Rows are points. Examples show where two turns around zero, p and q, send a point. Where does a point land after both, in the order given? Backwards means that the second turn is done in reverse. Each puzzle has new turns, and all numbers are rounded.

Turn p:
[-12  -8  -9] -> [ -8 -11  10]
[11  4 15] -> [14 11 -6]
[-8 10  4] -> [-5 11  6]
[ 23 -19  13] -> [ 29  -9 -12]
[-13  12 -22] -> [-28  -2   2]
Turn q:
[ 6 -8  1] -> [10 -3  0]
[ -6 -11  10] -> [ 6 -2 15]
[ -5 -15  -9] -> [  3 -18   3]
[ 8 -9  1] -> [12 -3 -1]
[-7 48 -4] -> [-36  28 -16]
[ 4 -5  1] -> [ 6 -2  0]
Where do these land?
q, then p: [-14   9 -15] -> [-7 -8 19]
q, then p: [  3 -22  15] -> [ 23   5 -13]
p, then q: [ -2  23 -18] -> [-27  -7   8]
q, then p backwards: [ 17 -12   7] -> [11 -9 17]
p, then q backwards: [-3  2 11] -> [ 3 -1 11]

Turn p:
[-21  -4  -7   9] -> [-12   5 -12  17]
[-31  -1   7   1] -> [-22  12 -19   4]
[-18  -7 -26 -23] -> [  2 -20 -34   5]
[39 23  8  5] -> [ 32  10  28 -15]
[ -6 -15 -16   8] -> [ -5 -12  -3  20]
[37  3 34  0] -> [  5   5  39 -31]
Turn q:
[ 17   0   5 -21] -> [13 19 14 -7]
[-48  12  12   6] -> [-47  -2 -20  -5]
[-17 -12   6 -22] -> [-14   5   8 -26]
[ 22 -13  -2  45] -> [ 14 -34   8  36]
[  4  -6   1 -23] -> [  6  12  10 -18]
[-5 11  8  6] -> [-10   5  -4  10]
[ 27   9 -30   9] -> [ 37  -4 -16  11]
Where do these land?
p, then q: [ -3  -7 -10 -21] -> [ 12 -12   2 -17]
p, then q: [ -8  21 -24  -5] -> [ 29  -5 -11  10]
q, then p backwards: [ 10 -12 -21  -9] -> [ 18  12  -6 -17]
q, then p backwards: [-25  14  19  34] -> [-32 -33  -8  12]
q, then p: [ 25 -16  35   0] -> [-21  28  24 -18]

Turn p:
[ -8 -15  36 -40  21  -7] -> [-35 -39  25 -18   0  -2]
[ -3  17  -4  10 -25   1] -> [ 10  24  -5  -3  -8 -16]
[ 17 -28  27  14   7   9] -> [ -4 -13  28  29 -14  11]
[  2  20 -20  20   9  19] -> [28 19 -2  0 19 11]
[ 20  10 -33   5 -17  13] -> [ 30  17 -21  -7 -14  14]
[-32 -15   1 -20  12  -6] -> [-38  -5  -3 -11  15   6]
[  4  10  -8  11  -8 -28] -> [  7  -2 -22  10   0 -22]
Turn q:
[-30 -11   8  -2   2  -9] -> [-17 -13  18   3 -12  16]
[-17 -15 -22 -27  32  -2] -> [-23 -38   7  17  17 -13]
[10  8  4 -7 31  9] -> [ -9   4   6   1  32 -12]
[ -8  11  -8  26 -31  -5] -> [  6  17 -20   5 -28  19]
[ -5   4   1  14 -30 -33] -> [  6  16   3  11 -43   2]
[  2   9  12 -19  -9  22] -> [ -5  -2  -6 -32   6  -4]
[48 -7  5 15  6 18] -> [42 16 -5 -5 29 -8]
Where do these land?
p, then q: [ 15 -12 -10 -16   7 -21] -> [ 15 -28  -8   9  -5   7]
p, then q: [-12   4  15  18  27 -25] -> [-1  2 26 33 12 11]
q, then p: [ -6   1 -22 -18 -35  44] -> [-12  -3 -36 -22 -17  42]
p, then q: [-10  10 -23  -4 -24   3] -> [-15   2 -25  -1  -8 -21]
p, then q backwards: [20 14  1  2 32  8] -> [ 11 -35   3   3   8  15]
p, then q: [-27 -17   3  10  -1  -9] -> [-24   5  -1  14  -2  20]
q, then p: [36  1 27 25  2 17] -> [ 39 -28  13 -21   7  -1]
q, then p: [-15  -1  10 -17  -9 -17] -> [-21   8   5  -2 -15 -15]

Turn p:
[-5 -6 -3 -5  8 -9] -> [ 2 -8 -1 -6  9 -7]
[ 12  17   3  -4 -10   2] -> [-2 21  8  6 -4 -2]
[-4 -3  9 10 -3 -9] -> [ -7 -11   4   7  -5  -5]
[  4 -10   0  -6  -8   3] -> [  4   0   2 -10 -10   0]
[-15  -1 -13  12 -10   2] -> [ -4  -4 -22   6  -8  -2]
[13 -3 -6 -3 14  6] -> [16  1  5 -2  9  9]
[ -1 -13   4  -8  15   6] -> [  4 -10   4 -14   9  10]
[11 16 14 -1  9 -5] -> [-4  8 19 10 11  1]
[-15   4  -9   5 -16   4] -> [ -9   4 -20   2 -11  -3]
Turn q:
[-1 -2  4 -1 11  4] -> [ 4 -1  3  7  8  4]
[ 3 10 -4 -8  3 -3] -> [ 4  7 -4 -3  7 -9]
[ 1  4 -8  1  4 -8] -> [ 0  4 -9  5  0 -7]
[ 7  2  7 -5 -8 -5] -> [ 1 -7  3 -9  0 -8]
[ 6 12  4 10  0 -2] -> [  9   3   7   4  -8 -10]
[-15   9  -3   2   0   4] -> [-7 15  5  4  0  1]
[ 0  6 -4  2 -2 12] -> [ 6 10  3 -4 -3  6]
[-2  7  6 -2 -1 -9] -> [ -4   0   4   0   2 -12]
[  2 -48  -4   2  -6   6] -> [-12 -30 -14  -2  -6  33]
Where do these land?
p, then q: [-2 -9  7  3 13 -2] -> [  0 -11   1   4   7  12]
q, then p: [-5  2 15  3 -7 -6] -> [-13 -10   7  -3  -3  -4]
p, then q: [ 10 -11  -2  13  12 -11] -> [  8 -22  -2   6  -6   5]
q, then p: [ 9  7  6 -4  7 13] -> [ 7  5 16  1  4  7]
p, then q: [  4   0  -5 -13 -18  -3] -> [ -6   4  -2 -13   0 -18]
p, then q: [-3  0  8  4 -6  2] -> [-8  2  5 -2 -4  4]
q, then p: [-3  0  5 15  1  8] -> [ -6   2   5   6 -12   8]
p, then q backwards: [-11  16 -13 -16  -8  -6] -> [ -7  17 -16 -14  -1 -12]
q, then p: [  1  -6 -21  -4   5   5] -> [ 11  12 -15   2   4   5]

Turn p:
[ 14 -12  -6 -30  12  -8 -25 -32] -> [ -2  10 -38   3 -19 -12  -2 -32]
[  9  -1   6  -3 -33  21 -34 -17] -> [ 19  29   8   6 -33 -23  13  -6]
[ -2   0 -22 -12  12  22 -20  -9] -> [ 18  20 -23   7 -13  15  -7  -3]
[-1  9 10 14 -5 -8 19 -4] -> [ -5 -15  17   1  11   1  14  -3]
[27  5 26 14 17 -2  0 -3] -> [ 18 -26  10   1   6 -17 -12 -19]
[  2   9 -23  -2 -14 -10  -1   4] -> [ -2  14 -11   6  14  -5  15  13]
[-20  16  19  -9 -13  12   0   9] -> [ -3  20  27 -16   0   8  -2  -4]
[ -8 -29  10   4  25   1  12  23] -> [-13 -27   0  -9  -7  11 -31  15]
[ 11  -1   0   5   0 -15  47  12] -> [-11 -34   2 -20  24   3  16  14]
[-19  -3 -19  14  -4  -2   0  -3] -> [-9  5  0 20 -1 15  8 14]
[-10   7  -1   3   3 -12   2  18] -> [-11   3   6   1  17   2 -10   9]
Turn q:
[-7 23 -7  7 -6  8  6 10] -> [-15   7  14  -1 -17  -4   9   7]
[  3  -7   0 -11  15   0  26   4] -> [  9   9   0  -1  15 -17  18 -10]
[  9  13 -14 -26  -5  24   5   9] -> [ 15  17   4 -25 -20  -3  15   2]
[ -2 -22 -17  31  -4 -46 -10  -4] -> [ -9 -22 -27  42   4 -16 -23  10]
[ -6  -6   3  -4 -13  20 -17 -25] -> [  7   0  -4  -2 -11  34  -7 -13]
[ -1 -15   7  -2 -27   4  -5  -8] -> [ 19 -17   5   9  -9  17  -3  -3]
[ 5 36  1 -9 24  9 -2 -1] -> [-17  33   9 -23   3  -4  -4   4]
[ 24 -24   4  10 -22  23  -1  -5] -> [ 24 -12  -6   6   1  30  18  17]
[-11   6   3 -13  23   7  -2  25] -> [-14  -3   2 -30   6 -17   7  -6]
[ -1 -11  12  15  -2 -48  -6   2] -> [ -3 -21   0  27  19 -19 -30   7]
[-14   7   7   2  17   0   6  -7] -> [-16   8   4  -1  10  -1   0 -15]
Where do these land?
q, then p: [-10   8  -7 -20   7 -22 -13 -19] -> [  4  23  -8  24  -1 -13   4 -18]
p, then q: [ -6  -4 -15  13  12  14   6 -24] -> [ 5  0 -5 11 -6 19 27  9]
q, then p: [  1   7  14 -18  11  27  -1   7] -> [  1   5  -7 -31  -1   8   1 -19]
q, then p: [-11 -11 -18   0 -19 -13  14 -14] -> [  6 -12   7  23  -3 -13  23   6]
p, then q: [-14 -18   6  16  -5 -22 -17   8] -> [-25 -27   7  11  -3   0 -12  -2]
q, then p: [ 24  -6 -17  15 -29  24  11 -16] -> [ 32 -11  17 -12   8   0  18  30]
q, then p: [-4 18 22 13 -8 -3 13  7] -> [ -9 -11  27  -5  -3   0 -16  -9]
q, then p: [-12  18   3   7  17   4  -9  26] -> [-32  14   3 -12  -1  11 -10  -3]
q, then p: [ 31 -12  12 -26  15 -11  -4  25] -> [ -4  -6 -35 -16  19 -18 -25  -6]

Turn p:
[-12  11 -16  18 -26  14  11  16 -15] -> [-6 38 11 11 11  4  6  6 19]
[-15  -2   0  -7  17   4   0  18  13] -> [ -7 -13  -5  -4  -7  -4 -11  17  19]
[ -5   1 -30  10  -7  -3  12  -9  15] -> [ -1   7 -17  -2  31   3  11   8   6]
[ 5 -8 15 17 15  9 13 -9 -8] -> [ -6   0   9   0   3  18 -22   0 -16]
[ 15  17  -4 -10  23  -5  10 -16 -10] -> [ -4  -4   7 -31   1   0   5   5 -23]
[  5   6  20  15  -1  17 -38  -4  18] -> [ 12  -9   0  -3  -4  -4 -23 -40  18]
[-24  11  15 -30   8 -24  15  -6 -16] -> [-28 -16   8  -6 -26   9  29  13  -8]
[  8  15 -30 -31 -25  -6 -23 -10  -8] -> [ 16  19 -18 -14  -9 -24  39 -12   0]
[  5  -1  21 -24  15   6  11 -18  17] -> [ 12 -28  -3 -17 -14  23   1   3  -8]
[ 23 -21  -8  10  15  18 -39   3   2] -> [ 18   5 -20  -3  -4 -26 -38 -17  -7]
[-12 -34  23  12 -23 -28  14  20 -12] -> [-11  -7  13  59  -6   3   4  10  -8]
[  8   4  -5  21 -12  -2  15  16   5] -> [ 6  8 17 12 23 -1 -2  8  7]
Turn q:
[-16 -17  -9  -5  29  -6 -17 -17   1] -> [-17 -13  -9 -26  22 -10  10 -12   9]
[  8  -4 -10  -5  17 -28 -15  -6   1] -> [  5   1 -14 -18  18  -9   5 -18 -16]
[ -3   7   8   5  28  10 -16   3  26] -> [ 20  -6   4 -12  24 -10  -3   2  26]
[-25 -12  30  -9  17   2 -14  18  14] -> [  3  15  29 -25   6 -10   5  -8  29]
[ 18  22  -8 -13 -25  16   8   0 -30] -> [  0   6 -21  22 -27  34  -6   1  -6]
[  5  14  12  17 -27  10  22 -19 -22] -> [-12 -12  12  23 -14  28 -21  12 -16]
[ 27  -9   0  -2 -34  21  20 -12 -10] -> [-10  -5 -12  20 -37   2 -27  14 -10]
[  3   1  16  -2  12 -17   8  17  12] -> [ 20   5  19  -2   2 -13   3 -16  -2]
[  5   5 -19  10 -25   7  21  -7 -16] -> [-13  -8  -9  26 -16  11   2  15 -18]
[-16 -16  15  13  30  15  -1  32   7] -> [ 17 -12  28 -22  -5 -11  23   6  27]
[ -5  11 -14 -13 -18 -10  23  -9   9] -> [-13   9  -5  34   3  -7   0  -8  -9]
[  0  -1 -20   4  -5 -21 -39   0   9] -> [  2  21 -22 -21  25  -5   7  12 -15]
Where do these land?
q, then p: [-10  19 -21  27  13 -25   4  23   4] -> [ -3   3  27  -6   5  10 -18  29 -31]
p, then q: [-18   6  14  34   9   2  10   5   5] -> [ -5  -3  15 -20  20   0  -2  10  28]
p, then q: [-25  -7   2 -18  -9  -5  10 -16 -12] -> [-15  -5   5  26 -12   5  13  17   6]
p, then q: [  6  -5  -5  40 -18 -11 -10   1  -5] -> [  5 -26  10 -11  33  13  -5  -4  -7]
p, then q: [-20  17   6  -1  -5   1 -14 -16  -5] -> [-25  -1   0  18  10  -3  -9  -1  10]
p, then q: [ -1  11  10  26 -17  23   6  26   4] -> [ 27   3  12  -6  22  -1 -26   9  17]
q, then p backwards: [-18  24  -6 -10   2  13   1 -15 -16] -> [-29  -4   8  14 -11   3  12 -13  12]
p, then q: [ 28 -18 -27 -12   2   6  -6  -1  29] -> [ 24  -8 -35  -9  -9 -15  11 -12 -19]
p, then q backwards: [-14  -6   6 -23  17   6 -13   0 -13] -> [ 14 -25  -3  -9 -11  13   2   0 -16]
q, then p: [-17  -8   4 -23  -8  -9  -5 -13 -25] -> [-16  10 -14 -12 -10  24  14  -8  15]
p, then q: [ 42 -16  11 -18  -4 -11   1   5  26] -> [ 16 -13 -11 -23 -32 -14 -12  -4 -29]
q, then p: [ 48 -18   7 -21  18   9  16   2   8] -> [ 24  -1 -23  19  14 -20  26 -25 -23]

Turn p:
[ 17  10 -30 -28   7  -7   8  34  -7  33 -20] -> [ 10  -3 -14 -41  14  21  -3  24  21  35   9]
[ -2 -30  23  42  21 -24  20  22  29 -10  28] -> [-23 -48  24  27  -4 -11   3  -7 -31   7  38]
[ 12   4  33   5  -2 -26  30 -10 -30  13  17] -> [-12   1  12 -22 -10 -44  13 -16 -20  25  -4]
[ 31  16   2 -33  -1  -8 -18 -17  24 -24  12] -> [ 18  36 -22   4 -11 -13 -24   5  -5 -14  32]
[-29  21 -36 -27  -7  -4  -5 -31   4  27  15] -> [ 14   0 -48  -9   9   0  -6 -36  35  -3 -14]
[-12  15  29  34 -10 -14  -2  16  22 -29  34] -> [-32  -8  13  23 -40   0  10 -22 -16 -14  31]
[-29   9  16  -7 -11   1   3  13  -4  14  33] -> [-15  -1   5 -16  -3  10  10 -45   0   0   8]
[-33 -30  35  13  31   9 -19 -19 -19   1 -15] -> [-32  -8  16   8  40 -10  -1  -3 -25 -30 -33]
[-19  19 -33  21  23   3 -14   1   5 -35  20] -> [-12  -5 -41  37 -14  27  15  -1 -13  -7   2]
[-23 -13 -28   9 -34   6 -37  -1 -14  18 -32] -> [ -8   0   9   8   3  29 -27   3  42   0 -46]
[ 31  14   5 -28  19   8  24 -17  -5  10 -41] -> [ 27  12  -9 -34  16 -28  12  42   3  -5  -4]
[ 30 -44  11  -7   3   3  35  19 -13 -15 -29] -> [ 31 -15  39 -15   6  -4  -6  36 -36  15  -6]
[ -7  17  -8 -23 -24  19  -9  -2  15   1 -27] -> [ 19  14  -1 -16  -8  16  -6   8  30 -27  -6]
[ 33  -8 -18  31 -14  34 -16  -9  -7  -3   6] -> [15 24 18 46  2  6 13 12 15 18 -8]
Turn q:
[-15 -28 -29 -16 -11 -45  15  10  16 -31   9] -> [-17 -34  -1 -27 -41 -20   2  22  24 -10 -22]
[ 15 -31  -3  -5   9 -18  21  11   9 -34 -20] -> [ 10 -25  -8 -12  -3  -2   9   1  30  -7 -43]
[  4  29  24  -1  33  12 -21 -17 -18 -32   7] -> [ 11  -2  17 -17  22   9 -27 -43 -26 -14  -4]
[-27 -31  18   4  -8  29  16 -15 -33 -21  21] -> [ 12 -37   3  15 -10  20  30 -20 -14 -35  20]
[  2 -12 -12  21   8 -36  36  22 -22  29 -18] -> [ -8  -4 -32 -29  15  -7  45  23   6  25  -4]
[ 35   3  -6   3 -24 -37  -5 -33  23   0  20] -> [ 24   7  24  -7 -36 -36  -6  -2   7  36  -4]
[  4  -3   7  -6  20  14 -24  39 -30  10 -22] -> [ -9   5 -22   3  28  37  -5  13 -28   0 -23]
[40 19  4  7 -4  4 21  1 16 27 35] -> [ 45  21   8 -10   3  -5  -6  19  12  23  31]
[-32  21  -2 -14 -25  20   3   4 -25  15 -42] -> [-37  41 -11  16   4  11  28  -5 -13 -28  -1]
[-16  31  31 -16   0  18 -21 -18  12  33 -10] -> [-22  35  38  22  24   8  -7  -8 -11   5  18]
[  7   5   7  32  -5  28 -29  27  32  -8  13] -> [ 20  -6 -10  35  21 -18 -42  19  -9  -9   6]
[-16  -4 -39  -9   7  11 -13 -30  20  14   8] -> [-28  -1  -5  12 -26   4 -22 -16  20  16  26]
Where do these land?
q, then p: [ 34   7   6  42  12 -12  20  17  -2 -18  36] -> [ 17  17 -11  -4  17 -11 -34  21 -16  45  25]
q, then p: [-14 -16 -25 -15 -41  -2 -36  -2 -12  12 -30] -> [-15 -19  12  -3 -34  19  18  -6  30  -1 -44]
p, then q: [ 16 -35 -20 -46   7  45   3   5 -14  33  -5] -> [ 24  22   5 -15  40  44 -30 -18  19  31  -8]
q, then p: [ 17   1  28   0  46 -42   8  13  14  -7  20] -> [ -1   8  10 -34  52  -7 -29  14 -15  -5  23]
q, then p: [  0  30  40   1  12  -1 -43  19  19  11  -6] -> [-60  17  -5  -9  24   1  12  18 -16  -5  -6]
q, then p: [-13 -10 -48 -43  16  26 -13  -9  12  30  11] -> [  2  11  11  25   5  38  12 -45  41 -25   6]
p, then q: [  8  14  27  10 -15 -17  19 -18  -7 -20  30] -> [  1   9  14 -15 -27 -28  33  -5 -21   5   4]
p, then q: [ 13  12  -6  12  11  -2  12 -19 -11 -35 -10] -> [  5  11 -32 -14  -6 -14  19  15 -11  -8 -13]
p, then q: [ -2   0  -3  21 -42  -3  25 -10  21 -17 -25] -> [ 26  -2  11  28 -13 -25  13  22   2  -6 -34]
q, then p: [ -2  19   8   3  12 -11  33  29 -11 -23  19] -> [ 23  15 -15 -17   2  12 -18  12 -37   1  19]
p, then q: [-14  11   0  22 -12  -7   7 -15 -13  21 -21] -> [-23  -1   7   9   4 -15  14  10  27  -1 -20]
q, then p: [-43 -32  -8  -7  -6  25 -34  -9   3  12 -19] -> [-19 -31  18  35  -3  16  19 -21   4 -16 -35]

Turn p:
[  9  -7  15 -15  16   3  -9   8 -16 -11 -20] -> [  3 -10   4  18  21  -3  -6  10  17  -7 -20]
[  2  14  11   6  -7 -17  14 -21   0  -5  19] -> [  6   5 -19 -18  -6 -15   0 -26   5   2   4]
[ 19 -18 -15   2 -22   9  16   3  13  -8 -12] -> [  9  -7  15   8 -23 -20  20  13 -15   0  -3]
[-12  14 -12  17 -10   7 -17  17  -7   9   4] -> [-18  14  -5   1  -5  11 -19  13 -16  11   6]
[ 25  -3  -8  -5   9   2   0  26  11   8 -21] -> [  6  -3  20  28 -11   8   6  13  10  18 -10]
[-14   5 -14  -2  16   8  -3 -16   9   0  14] -> [  6  -7  -2 -13  -4  22  -6  -8  -4 -15  14]
[ -4   3   9  -4 -26  -4   5 -14  18 -11  12] -> [-14  -1 -10 -16 -17 -15  16 -13  -2 -11   0]
[  3  -1   0  20  -1   3  10  -1   8 -15  19] -> [  7  15  -3   4 -15 -10  -4 -13  -8 -13  11]
[-14  -9  16   2  16 -28  14 -16   3 -17 -20] -> [  6  -9  17  -5  24 -11   3 -36  -1  -6 -17]
[ -3 -20   8  -4   4   4 -23  11  -8  15   8] -> [-13   3  -6  15  21   8   7  16   4  -2  16]
[  1   6  16   0 -20  12  17   5   9  22 -10] -> [ -9  13  16 -18  -9 -13  10  13  15  15   1]
[ -4   8 -12   0   9  10 -26  -1 -18  21 -13] -> [ -8 -15  -1   0  14  17 -22  22  -1  15   8]
[ -7   7 -16 -16  16  -8   0   0 -21  -9  20] -> [ 19   1 -27  -2  10  22  -5  -2  -6  -8  -9]
Turn q:
[  6  -9  31 -17   7  -4  13  13  -2  10  28] -> [-13 -20   6  18  20  21  20  -8 -10 -18   5]
[  6  -6   9 -10  -7  -7   5  25  -9 -22  -4] -> [ -3 -11  21  16  -3   4 -12  11   4 -18 -12]
[  3 -12  -8  33 -17  -8   9 -12   1  12  13] -> [ 14  11 -12   9  -9  -4  -4 -13 -35   9   9]
[-14 -10 -12 -16  10  12 -10   2  -7  -8 -15] -> [ -5   9   2 -16 -12  -4   0   3  23 -17  -1]
[  4   4   8  10  -4  26   3  16  -6  13 -16] -> [ 16  -4   8  13 -20   9  14  -3  18  11   4]
[  2  -8  11   8  15  -1 -16  -6  -8   3   1] -> [-1  8  8 -9  4 12 -1  2 -1  0 22]
[-27  25 -11 -10  -1  -7  -3 -14  11   1  -5] -> [-18  -3 -11 -15   5 -30  -1  -6  11  14  -4]
[  7   5  -1 -13   7  17   7   7  -4 -20  48] -> [ 10  -2 -11  22  36  -8  15  13   2 -31   2]
[-11  16  -9  -4   0  -9 -36   5   6  14 -16] -> [ -8 -17 -10 -22 -11  -5 -18   5  19  16  18]
[ -2  -9  -8  12  -6  -8   5  -9  40  -9 -11] -> [ 19  -6   5 -27  -1 -13  -6 -10 -20   8 -20]
[  5   8   7 -15 -12   4   4 -13  -8  -2  -6] -> [-15   3   0   4  -4  -1  12  17   0   7  -9]
[ 12  -7 -13 -10   4 -11   6  -2  -5  -2  -9] -> [ -7   9  -6  -3  -2  12 -12   3   0  -5 -16]
[  9   3  -3  31   4  -3  12 -12 -10  10  -7] -> [  9  24   0  10  -3   7  -5 -12 -10  23   5]
Where do these land?
q, then p: [-18 -16  11  12  19  -9 -16 -10  12 -16  -9] -> [ -5  -5 -24  -6  13   3   9  -7  30 -12 -11]
p, then q: [  0   1   5  -5 -16  -8   1 -15   3 -14  18] -> [-10  13 -11  -3  -1 -13 -10   3  -7  -8 -17]
q, then p: [-20  28  16 -19 -15   7  19 -16 -13   5   6] -> [  5  23  22 -22  13   5   5 -24 -20  16   0]
p, then q backwards: [ 15   6 -13 -21   6 -11   5 -20  -3   2  19] -> [  7  -2 -14   0  -1  18  -8  10  19  26   7]
q, then p: [-15   4  10  12  13   9 -21  20  11  -9  -4] -> [ -4  -3 -10  13  -1  -6  23 -15  20 -11  13]
p, then q backwards: [-14 -11  -1   0 -19   0  22  -5  10  21  16] -> [-10 -12  10   5   6  18 -12 -33   5   6  -2]
q, then p backwards: [ -1  12 -20  -9   2   4   4  13 -10 -16  -6] -> [ 13  11  20  -4   6  12  -1   8 -11 -12  -3]
q, then p: [  7 -14  -2 -13 -12  18  13  11   6  23   3] -> [ 16  -5  14  -7 -14 -21   6  14 -18  -6  -2]
q, then p backwards: [  8  -3 -14  14  10 -12 -11   0  15   5  14] -> [ -8   5 -10   8  11  -7   1 -17 -21   1  11]
p, then q: [ 12   2   0   9   6  19  -5 -18 -21  -9 -20] -> [  3 -13  10 -14  -2  18 -23   9  -7 -14  14]
q, then p: [  4   2  -7   0 -18 -18 -16  13   5   9 -16] -> [-21  -8  -6   7   7  -1  14  20 -13   2  10]
q, then p: [  3   1  13  12   4   1  22  17  15  -7 -15] -> [ -3 -13  15   0   9 -25  -2  -1  20   5   8]
q, then p: [ 18 -13   1  11  20   0 -19  11 -29   6  -5] -> [-15  12 -12   3 -26   5 -13  13  12 -21  15]
